Rows are points. To make a cloud, some directions were put in groups of two or more. Within a group, all points are equally far from the middle, so they leave a hole (a ring in 2 directions, a hollow ball in 3). The other directions are filled evenly. Then the cloud was stretched, turned, moved and blurred a little. Count the holes, and give their numbers of directions, smallest first.

Cloud:
[[ 0.48  0.27]
 [ 0.06  0.05]
 [ 0.14  0.59]
 [ 0.75 -0.12]
 [ 0.38 -0.05]
 [-0.25 -0.12]
 [ 0.19 -0.60]
 [-0.26  0.00]
 [ 0.14  0.02]
 [ 0.29  0.44]
 [-0.53 -0.30]
 [ 0.52 -0.26]
 [ 0.00 -0.19]]
Holes: 0

Cloud:
[[ 0.03 -0.62  0.57]
 [-0.40 -0.15  0.31]
 [-0.20  0.04  0.07]
 [ 0.40 -0.54  0.06]
 [-0.10 -0.57 -0.13]
 [-0.41 -0.38  0.42]
 [-0.17 -0.04 -0.21]
 [-0.31 -0.42  0.16]
 [ 0.03 -0.64 -0.09]
 [ 0.56 -0.39 -0.12]
 [ 0.18 -0.63  0.20]
 [-0.12 -0.62  0.50]
 [-0.05  0.14  0.32]
 [ 0.38  0.03  0.01]
 [-0.02  0.10 -0.06]
 [ 0.32 -0.12  0.54]
 [ 0.36 -0.63 -0.15]
 [-0.23 -0.41 -0.11]
 [-0.06 -0.61  0.49]
 [-0.10  0.02 -0.23]
 [-0.04 -0.60 -0.01]]
Holes: 1 (2)

Cloud, 20 rows:
[[-0.14 -0.40 -0.16]
 [ 0.07  0.43 -0.65]
 [-0.33  0.22 -0.22]
 [-0.41 -0.13  0.02]
 [-0.33  0.33  0.18]
 [-0.30 -0.08 -0.76]
 [-0.22  0.34 -0.23]
 [-0.26 -0.34 -0.11]
 [-0.22 -0.29 -0.58]
 [-0.32 -0.29 -0.05]
 [-0.11  0.46  0.16]
 [ 0.66  0.20 -0.54]
 [ 0.61 -0.12 -0.30]
 [ 0.26 -0.42 -0.29]
 [-0.40 -0.18  0.10]
 [ 0.05  0.45 -0.67]
 [-0.11  0.46  0.19]
 [-0.33 -0.26  0.00]
 [ 0.36 -0.31  0.25]
 [ 0.00  0.50  0.21]]
Holes: 1 (2)

Cloud (30 x 4):
[[ 0.31 -0.09 -0.02 -0.51]
 [ 0.32  0.05  0.15 -0.45]
 [-0.28  0.48 -0.50 -0.33]
 [-0.04 -0.06 -0.60 -0.29]
 [-0.52  0.41 -0.29  0.21]
 [-0.03  0.12  0.44 -0.33]
 [-0.51  0.37  0.03  0.51]
 [-0.28  0.42  0.30  0.44]
 [-0.20 -0.02  0.40 -0.35]
 [-0.64  0.19 -0.16 -0.10]
 [-0.42  0.54  0.12 -0.29]
 [ 0.15  0.61 -0.07 -0.30]
 [-0.16  0.16  0.44 -0.25]
 [ 0.08 -0.36 -0.13  0.44]
 [ 0.28 -0.16 -0.21 -0.34]
 [-0.26  0.17 -0.64 -0.14]
 [-0.20  0.35 -0.60 -0.33]
 [-0.50  0.07  0.25 -0.23]
 [ 0.06  0.12 -0.62  0.00]
 [-0.29 -0.13 -0.54  0.28]
 [-0.65  0.27 -0.12 -0.36]
 [-0.56  0.32 -0.14  0.46]
 [ 0.11  0.01 -0.55 -0.48]
 [ 0.13  0.57  0.16  0.03]
 [-0.02  0.64  0.12 -0.23]
 [-0.18  0.51 -0.50 -0.18]
 [ 0.35  0.23 -0.29 -0.29]
 [ 0.24  0.54 -0.13 -0.14]
 [-0.38 -0.22 -0.39  0.05]
 [ 0.45  0.21 -0.01  0.37]]
Holes: 1 (3)

Cloud (55 x 6):
[[-0.01  0.13 -0.22  0.12 -0.59  0.28]
 [ 0.68  0.27  0.11 -0.49 -0.41  0.41]
 [-0.10 -0.01  0.46 -0.12  0.14  0.39]
 [-0.08 -0.13  0.45 -0.06 -0.36 -0.47]
 [-0.25  0.24  0.02 -0.24  0.17 -0.06]
 [-0.23  0.19  0.44  0.02  0.38 -0.34]
 [ 0.42  0.08 -0.56  0.03 -0.42 -0.01]
 [ 0.03  0.32  0.04 -0.79 -0.38 -0.03]
 [-0.30 -0.28  0.17  0.24 -0.08  0.14]
 [ 0.20  0.03  0.20  0.21  0.35 -0.06]
 [-0.13  0.58  0.16  0.02  0.06  0.38]
 [ 0.27 -0.11 -0.46  0.08  0.06 -0.41]
 [-0.13 -0.01 -0.44  0.30 -0.12 -0.48]
 [-0.35 -0.50 -0.30 -0.21  0.07  0.42]
 [ 0.20  0.11  0.53  0.19 -0.30  0.18]
 [ 0.41 -0.49  0.19 -0.62 -0.26 -0.11]
 [ 0.45 -0.25  0.01  0.03  0.16  0.64]
 [-0.11 -0.01 -0.31  0.47 -0.15 -0.25]
 [ 0.59 -0.30 -0.31  0.11 -0.25 -0.35]
 [ 0.68 -0.42 -0.33  0.41 -0.18 -0.42]
 [ 0.60  0.31  0.11  0.03 -0.09 -0.37]
 [ 0.14  0.56 -0.32  0.39 -0.38  0.38]
 [-0.28  0.16  0.12  0.45 -0.30  0.32]
 [-0.21  0.15  0.22 -0.37 -0.29  0.39]
 [ 0.52 -0.01 -0.23 -0.63  0.13 -0.42]
 [ 0.48  0.11  0.29 -0.60  0.40  0.21]
 [ 0.40 -0.36 -0.53 -0.15 -0.17  0.42]
 [ 0.68  0.49 -0.07 -0.18 -0.61  0.15]
 [ 0.49 -0.13  0.40  0.22 -0.17  0.03]
 [ 0.58  0.22 -0.57 -0.54  0.11  0.28]
 [ 0.63  0.23 -0.33  0.18  0.18 -0.29]
 [ 0.16 -0.46  0.14 -0.57 -0.06 -0.28]
 [-0.10  0.08 -0.15  0.53 -0.21  0.46]
 [-0.30 -0.31 -0.11 -0.34 -0.36  0.32]
 [ 0.34 -0.05 -0.33  0.42  0.41 -0.24]
 [ 0.54  0.37 -0.26  0.04 -0.61  0.06]
 [-0.13  0.11 -0.41  0.06 -0.59 -0.12]
 [ 0.07  0.05  0.18  0.35  0.24 -0.08]
 [-0.01  0.05  0.41  0.08 -0.81  0.32]
 [ 0.43  0.58  0.13 -0.04 -0.33  0.38]
 [ 0.06 -0.58  0.34 -0.46  0.15  0.28]
 [-0.29  0.37 -0.47 -0.34  0.13  0.41]
 [ 0.61 -0.31 -0.43 -0.44 -0.56  0.23]
 [ 0.30  0.28 -0.04  0.28 -0.34  0.36]
 [ 0.61 -0.31  0.03 -0.18 -0.13  0.30]
 [ 0.33 -0.63  0.47 -0.51  0.14  0.12]
 [ 0.61  0.21 -0.55  0.28  0.17  0.28]
 [-0.06 -0.05  0.13  0.04 -0.69  0.19]
 [-0.13  0.39 -0.19 -0.42 -0.50 -0.28]
 [ 0.15  0.43 -0.61  0.19 -0.53 -0.31]
 [ 0.35 -0.56 -0.37 -0.18 -0.51  0.12]
 [ 0.05 -0.64 -0.19 -0.33 -0.17  0.30]
 [ 0.47 -0.27 -0.36  0.25  0.50 -0.29]
 [ 0.55 -0.12 -0.19  0.42 -0.28  0.31]
 [ 0.36 -0.23  0.18 -0.14 -0.51  0.06]]
Holes: 0
